Rows are points. The points of each table are mixes of a few directions, plus a little noise. How many directions does each table use, and how many do they share? Where both have some left over, give the other angles between the two spaces (their principal angles), to ten degrees, smallest first.

First:
array([[-0.02, -0.30,  0.12],
       [ 0.65, -0.01,  0.41],
       [ 0.13, -0.46,  0.26],
       [-0.33, -0.37, -0.05],
       [-0.31, -0.15, -0.14],
       [-0.14,  1.30, -0.59]])
Second, 7 rows:
array([[ 0.12, -0.74, -0.35],
       [-0.29,  0.04,  0.70],
       [ 0.07,  0.75, -0.10],
       [ 0.17,  0.19, -0.41],
       [-0.03,  1.04,  0.18],
       [ 0.01, -0.51, -0.06],
       [-0.05, -0.76,  0.05]])
Directions: first 2, second 2, shared 1; angles 80

First, 9 rows:
array([[ 0.14, -0.59, -0.38,  0.17,  0.11, -0.18],
       [-0.04,  0.10,  0.09,  0.22,  0.12, -0.03],
       [ 0.11, -0.23, -0.26, -1.24, -0.66,  0.24],
       [-0.12,  0.34,  0.30,  0.90,  0.47, -0.14],
       [-0.23,  1.05,  0.63, -0.61, -0.38,  0.39],
       [ 0.09, -0.24, -0.24, -0.78, -0.41,  0.13],
       [ 0.10, -0.61, -0.30,  1.16,  0.65, -0.42],
       [-0.14,  0.55,  0.38,  0.16,  0.06,  0.09],
       [ 0.08, -0.35, -0.23,  0.01,  0.03, -0.08]])
Second (6 x 6):
array([[ 0.10,  0.28,  0.28,  0.37,  0.20,  0.26],
       [-0.34,  0.62,  0.35,  0.01, -0.04, -0.16],
       [ 0.54,  0.00,  0.24,  0.77,  0.46,  0.72],
       [-0.52,  0.04, -0.20, -0.70, -0.42, -0.67],
       [ 0.28, -0.06,  0.09,  0.36,  0.21,  0.35],
       [-0.06, -0.88, -0.75, -0.79, -0.41, -0.50]])
Directions: first 2, second 2, shared 1; angles 60

First, 11 rows:
array([[-0.48,  0.22,  0.12, -0.56, -0.14,  0.58, -0.62, -0.38, -0.13,
         0.37, -0.63],
       [-0.65,  0.42,  0.09, -0.29, -0.59,  0.21, -0.42,  0.16, -0.04,
        -0.03, -0.21],
       [-0.34,  0.36,  0.46, -0.39,  0.13,  0.59, -0.40,  0.49,  0.28,
         0.25, -0.13],
       [-0.48, -0.07,  0.45, -0.24, -0.59,  0.42, -0.17,  0.21,  0.47,
        -0.26,  0.08],
       [ 0.11,  0.12,  0.36, -0.37,  0.18,  0.75, -0.21, -0.31, -0.04,
        -0.34, -0.30],
       [ 0.72, -0.09, -0.45,  0.55,  0.76, -0.71,  0.61,  0.35, -0.11,
         0.15,  0.55],
       [-0.23,  0.56,  0.05, -0.14, -0.43,  0.22, -0.26, -0.10, -0.42,
        -0.58, -0.29],
       [-0.32,  0.15,  0.65,  0.00, -0.10,  0.06, -0.52,  0.33,  0.08,
         0.47, -0.62],
       [ 0.40, -0.64, -1.08,  0.32,  0.21, -0.77,  0.85, -0.27,  0.12,
         0.13,  0.98],
       [ 0.39, -0.29, -0.77,  0.40,  0.17, -0.70,  0.69,  0.01, -0.02,
        -0.10,  0.78],
       [ 0.89, -0.74,  0.13,  0.71,  0.42, -0.65,  0.44, -0.50, -0.18,
        -0.06, -0.23]])
Second, 10 rows:
array([[-0.01,  0.99, -1.05,  0.07,  0.09,  0.25,  0.05, -0.51, -0.21,
         0.15,  0.25],
       [ 0.07,  0.48, -0.77, -0.10,  0.16, -0.01,  0.16, -0.55, -0.23,
         0.00,  0.42],
       [ 0.10,  0.38,  0.74,  0.32, -0.06, -0.04, -0.21,  0.15, -0.06,
         0.02, -0.24],
       [-0.14,  0.14,  0.32, -0.10,  0.43,  0.15, -0.12, -0.15,  0.17,
        -0.22, -0.26],
       [-0.24, -0.28, -0.13, -0.33,  0.43,  0.13,  0.00, -0.14,  0.22,
        -0.21, -0.11],
       [ 0.19, -1.80, -1.23, -0.54, -0.84, -0.60,  0.85,  0.13, -0.35,
         0.17,  1.18],
       [ 0.08,  0.43,  0.90,  0.20,  0.28, -0.01, -0.28, -0.07, -0.05,
        -0.19, -0.27],
       [ 0.04, -1.11,  0.47, -0.10, -0.48, -0.26,  0.13,  0.57,  0.11,
         0.08,  0.05],
       [-0.08, -0.17,  0.72,  0.06,  0.11,  0.01, -0.15,  0.23,  0.19,
        -0.12, -0.37],
       [-0.12,  1.07,  0.02,  0.48, -0.05,  0.44, -0.44,  0.30,  0.25,
         0.32, -0.65]])
Directions: first 6, second 4, shared 1; angles 40, 50, 50

First, 9 rows:
array([[ 0.30, -0.01,  0.35,  0.21,  0.22,  0.13, -0.16,  0.01, -0.02,
         0.56, -0.19, -0.71,  0.51, -0.05],
       [ 0.96,  0.42,  0.16,  0.71,  0.26, -0.01, -0.26,  0.18, -0.13,
        -0.09,  0.13, -0.62,  0.30, -0.29],
       [-0.80, -0.48,  0.29, -0.45, -0.06, -0.18,  0.41, -0.32,  0.06,
         0.18,  0.20,  0.07, -0.24,  0.24],
       [ 0.60,  1.11, -0.33,  0.49, -0.52,  0.53, -0.13,  0.42,  0.32,
        -0.19,  0.28,  0.48, -0.21, -0.83],
       [-1.31, -0.39,  0.50, -1.49,  0.04, -0.47,  0.46,  0.46, -0.14,
        -0.03,  0.34, -0.15, -1.62,  0.26],
       [ 0.47, -0.03, -0.58,  0.26,  0.11,  0.15, -0.46,  0.02, -0.10,
        -0.15, -0.62,  0.27,  0.62,  0.22],
       [-0.23,  0.00, -0.13, -0.19, -0.15,  0.13,  0.02,  0.01,  0.09,
         0.08, -0.09,  0.27, -0.05,  0.00],
       [-0.44, -0.64, -0.55,  0.01, -0.07, -0.39,  0.25, -0.65, -0.09,
        -0.80,  0.06,  1.00,  0.03,  0.53],
       [ 0.45,  0.04,  0.27,  0.46,  0.18,  0.13, -0.13, -0.13,  0.00,
         0.43, -0.10, -0.59,  0.65, -0.09]])
Second, 11 rows:
array([[-0.28,  0.34,  0.77, -0.66, -0.39,  0.05,  0.31,  0.03,  0.33,
         0.57,  0.85, -0.05, -1.21, -0.11],
       [ 0.32, -0.19, -0.43,  0.54,  0.24, -0.09, -0.22, -0.16, -0.18,
        -0.36, -0.40,  0.00,  0.86,  0.04],
       [-0.03, -0.28, -0.47,  0.29,  0.37, -0.62, -0.37, -0.05, -0.49,
        -0.70, -0.59, -0.43,  0.87,  0.13],
       [ 0.22, -0.22, -0.38,  0.54,  0.29, -0.59, -0.36, -0.20, -0.43,
        -0.61, -0.42, -0.46,  1.00,  0.09],
       [-0.71, -0.41, -0.41, -0.52,  0.55, -1.31, -0.52,  0.32, -0.85,
        -0.99, -0.61, -1.00,  0.32,  0.23],
       [ 0.43,  0.12, -0.06,  0.37, -0.24,  0.91,  0.23, -0.03,  0.45,
         0.48,  0.01,  0.74,  0.05, -0.08],
       [-0.18,  0.27,  0.64, -0.41, -0.27, -0.36,  0.10, -0.18,  0.07,
         0.30,  0.71, -0.40, -0.77, -0.06],
       [ 0.18, -0.02, -0.23,  0.25,  0.00,  0.50,  0.09,  0.10,  0.17,
         0.13, -0.17,  0.46,  0.20, -0.03],
       [-0.27, -0.07, -0.17, -0.32,  0.03,  0.21,  0.07,  0.34, -0.01,
        -0.01, -0.26,  0.24, -0.23,  0.03],
       [ 0.16,  0.33,  0.58, -0.13, -0.38,  0.39,  0.33, -0.16,  0.42,
         0.62,  0.69,  0.25, -0.69, -0.13],
       [ 0.17,  0.20,  0.19,  0.05, -0.32,  0.84,  0.30,  0.00,  0.45,
         0.58,  0.20,  0.67, -0.42, -0.12]])
Directions: first 5, second 3, shared 1; angles 30, 40
